Each row is a point. Two turns around zero, p and q, are shown by what they do to some points. Write where each new point lands after one turn and then the other. Backwards means that the second turn is done in reverse. Each puzzle has new turns, and all numbers are rounded.
In the rows, zero is written as 128.

Turn p:
[ 74 117] -> [175 100]
[130 116] -> [135 138]
[100 105] -> [164 126]
[202 145] -> [ 62 165]
[134 157] -> [104 111]
Turn q:
[219 135] -> [ 47 171]
[107 137] -> [141 109]
[107 119] -> [151 124]
[111 109] -> [153 135]
[ 96 141] -> [148 100]
Where do these land?
p, then q: [166 140] -> [150  95]
p, then q: [141 156] -> [158 123]
p, then q: [77 88] -> [ 76 167]

Turn p:
[141 123 184 142] -> [125  96 178 124]
[100  99 118 148] -> [164 111 108 115]
[ 92  79 170 124] -> [163  67 134 148]
[171 161  48 164] -> [101 196  93  65]
[142 140 117  73] -> [ 90 139 111 168]
[123 166 132 118] -> [125 158 145 147]
Turn q:
[173 155 148 171] -> [196 129 141 113]
[110 133  82  83] -> [ 81 157  91 119]
[ 94 155 118 118] -> [119 138  95 157]
[ 81 100 106 120] -> [ 81 100 107 139]
[ 99  92  91 102] -> [ 68 116 110 116]
[188 118 180 181] -> [197 106 188 108]
[151 144 172 121] -> [154 151 164 145]
Where do these land?
p, then q: [125 108 114  63] -> [130  75  87 111]
p, then q: [133 135 111 149] -> [122 155 123 131]
p, then q: [154 112 126 173] -> [ 88 159 147 135]
p, then q backwards: [124 184 125  41] -> [ 67 162 167  62]
q, then p: [104 119 113 169] -> [124 101  89 110]
q, then p: [127 108 179 173] -> [113  69 150  99]

Turn p:
[120  85 106 131 118 192] -> [177 121 103 162  86 151]
[129 144 129 139 128 114] -> [115 136 137 128 144 129]
[154 169 124 175 197 130] -> [ 65 151 113 119 142 194]
[163 128 113  50  59 113] -> [198 107 178  70 128  92]
[112 184 154 138 142 116] -> [ 98 166 111 112 167 120]
[152  89 116 125  60 135] -> [180 124 180 146  98 113]
[ 85  52 166 128 139  82] -> [ 87  80 120 169  96  60]
[ 98 130  97 167 170 122] -> [ 97 110 104 166 155 162]
[139 171 146  99 139 149] -> [134 156 105  80 136 132]
Turn q:
[174  79 156 130 122 151] -> [161  69 152 145 125 107]
[176 131  84 126 116 130] -> [137 109 150 120  92 174]
[ 76 146 113 168 175 112] -> [118 201 108 140 105 100]
[187  94 144 103 122 108] -> [133  55 119 141 111 136]
[115 126  73  95 118 119] -> [139 138 105  80 113 163]
[173 128 153 104 146 160] -> [109  81 165 118 120 107]
[ 68 142 182 105 147 130] -> [ 95 147 101 116 177  74]
[139 158 151 191 150 102] -> [102 157 138 197 111 120]
[ 44 147  96 129  57 140] -> [159 195 112  94 198 170]
Where do these land?
q, then p: [ 73 105 168 101 103 151] -> [ 82  77 116  89 135 153]
q, then p: [175 143 104 105 180 113] -> [179 128 138 159 131  75]
q, then p: [131 153 129 165 176 136] -> [118 164 145 142 164  93]
p, then q: [149 149 122 143 151  85] -> [122 143 114 108 149  81]
q, then p: [202 151 142 128 125 106] -> [141 141 114 194  92 105]
p, then q backwards: [148 182 101 121 128 121] -> [106 147 115 108  83 154]
q, then p: [104  81 128 128  80 173] -> [ 95 116 139  71  87 157]
p, then q backwards: [ 41  61 130 132  82 140] -> [138  54 189 186 154  97]
